Every row gives one point. To make a cloud, some directions were put in groups of two or more. Within a group, all points are equally far from the middle, so they leave a hole (a ring in 2 directions, a hollow ball in 3). The other directions are filled evenly. Then the cloud was stretched, turned, moved and blurred a little. How many holes are there, and how many directions does each take, smallest first?
In the rows, zero is written as 128.

Cloud (13 x 2):
[[ 94 117]
 [ 96 115]
 [ 88 164]
 [191 117]
 [194 130]
 [187 109]
 [183 162]
 [112 187]
 [ 89 123]
 [148 189]
 [159 184]
 [169 179]
 [ 87 135]]
Holes: 1 (2)

Cloud (20 x 3):
[[ 67  62 117]
 [ 90 107 188]
 [147 157 178]
 [202 111 108]
 [107 146 168]
 [152  83 196]
 [ 79  97 111]
 [137 137 186]
 [ 67  91 165]
 [ 71  93 126]
 [ 99 145 159]
 [101 159 135]
 [178  70 153]
 [100 101  86]
 [161  65  96]
 [174 160 172]
 [161  44 116]
 [165 114 185]
 [ 94 145 112]
 [151 127 188]]
Holes: 1 (2)

Cloud (28 x 4):
[[123 147 160  91]
 [146 138 224 149]
 [160  64 158  92]
 [108 126 131 171]
 [168 173 108  69]
 [144  83 126  64]
 [117 152 183  70]
 [174 153 171 114]
 [107  81 162  79]
 [138  86 170  58]
 [124 136 106 166]
 [190 193 108  49]
 [148 121  93  70]
 [156 157 145 119]
 [110 190 164 124]
 [153 151 152 144]
 [177 191 122  85]
 [ 95  67 178 153]
 [170  98 216 139]
 [120 171  88 137]
 [108 167 154 119]
 [160 111 192  57]
 [150  87 120 122]
 [185 138 127 132]
 [165 149 187  50]
 [111  97 162  63]
 [156  56 164  87]
 [159  98 190 163]]
Holes: 0

Cloud (55 x 6):
[[127 133 198 160 162 172]
 [104  55  81  46 138 155]
 [106 133  70 140  75 178]
 [163  96 111 191  96 177]
 [141 125  46  92 149 170]
 [181 164  90 170  86 145]
 [123 136 129 155 104  66]
 [194 138  65 113 114 181]
 [129 166  90  86  73  93]
 [ 81 166 136 113  93  79]
 [120  94 159  55  87 122]
 [136 101 174 142 152 126]
 [134 112  99  82 147 228]
 [ 84 163 171 153 119 128]
 [154 196 153  98 143 120]
 [ 41 151 147 126 124 158]
 [133 119  45 155  88 156]
 [ 63 126 105 146 147  94]
 [160 132 150 108 184 128]
 [ 63 173 165 152 124 154]
 [ 86 138  75 168 155 128]
 [ 65 174 104  78  96  87]
 [148 215 151 106 129 165]
 [206 120  63 117 125 125]
 [133 148 209 153 120 180]
 [119 162  68 134 177 180]
 [ 75 121  75 174 139 187]
 [ 57 155 120 101  85 127]
 [ 47 167 110 147 125 201]
 [213 135  85 117 123  99]
 [ 69 144 160 175 158 172]
 [ 93 187  97 101 168 179]
 [117  76 115 143 164 209]
 [183 173 105 117  95 104]
 [ 81 161 149 174 143 129]
 [157 171  81 101  90 167]
 [161  70 117 155 153 195]
 [197 170 145 100 125 116]
 [ 93 144  84  60 172 131]
 [192  75 117 136 123 199]
 [154 103 135 153  76 131]
 [ 94 136 190  88 129 184]
 [206  86 112 118 150 138]
 [168 119  97 131 186 200]
 [161 212 148 107 119 160]
 [ 87 133  43  95  82 136]
 [108  52  80 101  87 156]
 [111 201 163 172  99 161]
 [139 134  82 140 122  40]
 [127 171 104  48  98  96]
 [219 116 104 106 115 173]
 [144 154 178 188 101 159]
 [ 84 175 114 116 135  65]
 [ 86 119 130 109  73 171]
 [186  94 149  62 105  90]]
Holes: 2 (2, 3)
